Every row gives one point. A path goes straight from each point to the next, and from the last back to the first. The post is the endless flat space through its rows: a point in 2 columns, a line in 3, a plane in 4, and so on, so that a path can go around it. Count how often the path circles the post. Going back the other way cancels.
(in the rows, 128 means zero)

Post:
[[136 118]]
Path, 29 rows:
[[186 112]
 [157 149]
 [118 143]
 [115 117]
 [116  77]
 [ 94 121]
 [123 153]
 [178 134]
 [173  96]
 [159 110]
 [158 166]
 [ 93 159]
 [ 85 117]
 [140  62]
 [125  79]
 [108 106]
 [115 143]
 [113 149]
 [114  98]
 [138  91]
 [117 100]
 [145  87]
 [183 142]
 [140 179]
 [104 143]
 [139 166]
 [164 127]
 [154  73]
 [132  97]]
Times around: 1

Post (7 x 8):
[[ 76 116 129 120 128 126  74 128]
 [146 116 137 137 160 129 155 136]
 [136 143 121  91 128  92 128  79]
 [138  64 133 136 144 194 139 180]
 [145  98 126 156 122 104 157  87]
 [160  71 159 145 100 111 175 111]
 [100 143 121  99 110 115 114 126]]
Path:
[[103 101 140 163 171 154  66 159]
 [ 98 104 157  72 104 135  81 163]
 [141  85 113 128 146 110 131 107]
 [ 99  98 168 109  89 116 173 155]
 [171 116 105 111 172 129 147  41]
 [173 124 109 150 191 138 108  59]
 [159 131 108 146 158 129 141 125]
 [124 110  81 125 117 108 107  66]
 [114  99 119 184 208 100 150 100]
 [ 97 132 127 127 109  79 122  76]
 [103 136 136 144 147 140 128 116]
 [113 140 127 105 131 143  86 128]
 [134 147 104 142 157 105 138 118]
 [ 90 101 148  96  54 101 138 164]
 [128 123 143 136 160  87 140  84]
 [136 108 165 133 103  89 164  92]
 [179 145 119 146 166 133 147  95]
 [172 122 144 137 130  74 137  82]
 [100  82 130 144 156 157 100 163]
 [140 131 106  99 152 119 149  93]
 [ 83  92 169 103  29 142 149 169]
 [122 110 125 174 157 129 119  96]
 [ 86 127 149 151 105 131  94 174]
 [143 130 106 116 186 127 117 119]
 [120  97 118 157 190 110 128  96]
 [106 144 137  97 126  98 163 103]
 [ 44  83 167 170 126 128 126 167]
 [101 112 124 161 129 154 108 112]]
Times around: 5
